Each row is a point. Two turns around zero, p and q, are shown by what they do to some points. Where does a point land after both, in the order given? Backwards means that the second turn is done in reverse. Each puzzle has new turns, and all numbers are rounded.
(in the rows, 128 means zero)

Turn p:
[114 125] => [114 133]
[102 168] => [127 176]
[131 100] => [116 103]
[ 96 111] => [ 92 130]
[196 136] => [190  99]
Turn q:
[121 157] => [137 156]
[ 84 156] => [105 175]
[147  79] => [119  76]
[160 121] => [152 105]
Where do these land?
q, then p: [160 127] => [142  99]
q, then p backwards: [ 79 160] => [ 79 160]
q, then p: [144  98] => [109 100]

Turn p:
[138 134 146 140] => [137 129 150 121]
[154 149 133 132] => [145 148 139 109]
[152 110 132 136] => [157 126 133 139]
[ 31 119 148 127] => [ 45  77 138 143]
[147 129 138 105] => [147 120 118 106]
[146 126  71 127] => [138 167  90 150]
Turn q:
[166 126 131  81] => [144 110 140  74]
[153 154  90 140] => [175 141 106 129]
[ 77 162 143 148] => [ 93 177 116 152]
[150  90 101 133] => [151  83 121 137]
[142 131 165 128] => [123 136 166 121]
[ 88 133 144 165] => [ 99 151 129 171]
[120 100 122 100] => [110  97 118 111]
Where do these land?
p, then q: [129 145 108  88] => [135 124  86 107]
q, then p: [133 146 115 111] => [132 138 106 114]
q, then p: [160  98 120 105] => [160  96 108 136]
q, then p backwards: [107 114 117  93] => [103 136 130  92]
q, then p: [118 136 130 187] => [128 161 177 141]
q, then p: [121 128 178 185] => [113 126 202 123]

Turn p:
[ 75  77 149 136 178 102  81 101] => [ 74  84 151 103 188 132  80 120]
[ 98 156  97 133 103 115 166 125] => [ 96 123 112 132  74 128 153 137]
[125 122 142 116  88  75 161 197] => [142 133 196 111  68 116 137 169]
[153 137 177 129 133 199 113  89] => [163 141 108 139 179 171 151  73]
[122 158 117 152 117  80 119 150] => [ 97 160 149 133  92 109 107 136]
[128 132  80 100  94 138 101 115] => [142 128  77  91 102 114 112 123]
[115 123 117 159 128 124 130 140] => [116 116 135 150 111 127 110 126]
[199  91 174 147 148 168 160 115] => [189 117 150 177 183 116 168 103]
[172 154 123  81 136 166 128  78] => [155 156  68 112 167 125 171 118]
[ 91 130 104 127 154 112 121 170] => [103 120 133 131 114 142  92 176]
Turn q:
[105 143 108 139 168 135 134  75] => [102 166  81 133 141 137 142  99]
[104 139 171 150  71 153  97 163] => [105 107 180 120  58 139 115 139]
[101 119  74 111  69 164 177  94] => [153 111  92 101  89 117 214 112]
[129 161 116 118 120 119 151  93] => [131 148 117  97 135 110 146  96]
[153 131 154  90 167 138  73  95] => [ 97 100 101 110 165 156  73 106]
[154  82 126 166 109  93 170 155] => [170 123 174 180 144 107 159 136]
[152 129 123  98 154 113  73 135] => [122 103 104 125 150 119  68 136]
[135 140 127 120 181 143 165 131] => [144 168 113 118 164 160 134 141]
[159 126 134 184 107 140  81 188] => [157 118 165 172  75 135  71 139]
[ 88 111 149 104 133  82 160 151] => [101 134 155 123 160 100 159 176]
Where do these land?
p, then q: [147 187 109 133 143 100  95  93] => [104 180  95 100 111  83 117 126]
q, then p backwards: [ 64 153 125  84 173 116 136 143] => [115 170 102  73 171  90 119 120]
p, then q: [186 113 166 150  75 148 125 154] => [152 118 168 117 154 138 107  52]
q, then p: [134 119 140 110 135 101  51 131] => [108 102 139  99 141 123  58 119]
p, then q: [158  83 117  86 136 114 194 101] => [166 135 156 152 191 108 167 165]
p, then q: [119 135 125 125 145 137 130 127] => [131 136 118 134 119 137 129 140]
q, then p: [105 179 120 116 183 142 104 108] => [103 151  66 104 112 153 101 147]
p, then q: [ 89 138 113 128  85 160 134 153] => [151  81 123 117  85 140 148 114]
q, then p backwards: [129 100  96 132 132 138 134 163] => [146 124 104 120 139 150 155 158]
p, then q: [141 154 140 212  84 127 165 152] => [115 137 186 143  82 123 154  55]
p, then q: [135  47 157 131 116 124 141  83] => [108 101 132 160 209 139 156 116]

Turn p:
[104 114 110 142  93 108 135 125 115 131 139] => [118 118 103 142  98 123 124 105 106 146 134]
[147 102 142 135 109 100 135 138 114 158 141] => [124  92 133 132 131 115 134 131 111 172 128]
[ 89 121 114 118 164 179 132 135 132 104 144] => [126 149 116 118 154 163 122 107 124  79 163]
[144 170 153 112 154 150 147  93 150 128 125] => [147 155 177 108 130 128 138 120 171 114 127]
[143 162 147  98 149 149 163 132 149 110 100] => [113 150 166  95 123 140 154 147 159 100 125]
[135 127 112 156  92 125 100 155 104 150 141] => [145 125 110 161 118 135 119 149  87 161 127]
[103 125 149 149 114 114  96 143 110 138 123] => [124 125 132 152 128 104 101 134  87 128 125]
[116 114 105 111 144 139 120 122  97  91 142] => [143 134  89 107 142 133 140 109 110  99 127]
[154 124 141 117 125 140 136 103 153 134  95] => [126 113 156 119 122 142 123 132 164 124  97]
[145 145 123  94 142 111 136 115 155 150 110] => [112 146 141 102 134 124 124 135 168 151 110]
[141 121 137 143 104 101 109 141 147 126 143] => [135 105 118 140 113 105 112 153 131 145 140]
[116 113 102 161 146 119 128 134 111 116 132] => [122 127  96 161 142 123 145 115 119 118 133]
Turn q:
[ 96  95 133 120 122 125 142  95 170 149 127] => [ 83 131 116 117 110 123 144 132 152 164 158]
[124 143 132 159 135 136 115 156 121 139 113] => [126 126 136 147 136 115 109 131 105 136  96]
[121 153 139 152 156 124 129 138 122  98 134] => [123 140 139 142 147 107 129 140 133  94 102]
[122 155 145 127 132 135 164 123 134 136 106] => [115 162 131 118 117 130 154 134 109 131 108]
[143  94 133 105  79 121 115 139 119 128 177] => [142  85 141 137 115 160 118 134 124 117 186]
[134  94 142  92 123 125 112 106 117 156 159] => [123 104 136 114 146 148 137 100 130 141 180]
[119 119 109  94 125 107 129 128 147 152 147] => [131 127 109 107 129 116 126 134 122 141 175]
[143 158 108 160 151 164 136 134 128 111 115] => [141 161 109 162 137 131 124 127 131 119  83]
[144 159 134 136 140 147 105 152 127  89  93] => [155 138 140 129 149 137 114 154 136 121  72]
[135 126 126 135 122  99 136  91 150 150 120] => [126 147 140 119 101 105 138 110 144 152 147]
[143 125 121 149 154 131 142 154 111 103  99] => [147 114 115 139 131 115 144 131 126 115  77]
[113 115 114 107  97 122 112 120  91 124 145] => [127 102 125 106 118 150 100 109 126 104 150]
Where do these land?
q, then p: [105 114 111 117 147 147 137 100 157 146 117] => [109 167 119 132 126 142 112 107 145 154 141]
q, then p: [114 136 120 110 120 146 105 130 130 109 125] => [132 141 120 121 145 145 108 149 130 113 129]
q, then p: [119 116 123 132 133 107 125 124 115 113 110] => [112 112 118 111 120 121 117 129 139 125 114]
p, then q backwards: [132 144 126 124 143 141 161  93 127 121 120] => [148 129 142 130 136 124 139  86 113 113 120]
p, then q: [150 123 114 102 141 134 145 152 156 114 123] => [121 131  93 128 142 137 134 169 120 133 140]
q, then p: [126 146 117 154 141 133 123 151 126 120 122] => [120 134 119 151 131 113 134 146 124 119 104]
q, then p: [182 121 105 166 141 145 121 111 114 128 116] => [146 113 147 168 117 132 136 123 172 135  92]
p, then q: [111 108 114 132 146 117 120 152 126 112 164] => [137 123  97 141 140 108 119 112 135 100 152]
p, then q: [111 124 116 111 145 101 112 138 118 125 170] => [149 136 109 117 144 101 118 104 124 111 161]
p, then q: [122 130 208 119  31 130 165 140 123 132 127] => [103  54 188 107  96 192 132 124  95 124 161]
q, then p: [107 131 109 107 139 136 122 126 116 164 114] => [134 156 113 112 147 132 120 103 121 145 108]
p, then q backwards: [143 143 132 162 106  92 115 105 127 145 136] => [155 117 112 171 130 111 123 136 152 144 112]
p, then q: [142 128 169 128 129 134 112 141 129 134 121] => [132  97 151 127 149 124 141 138 119 127 119]
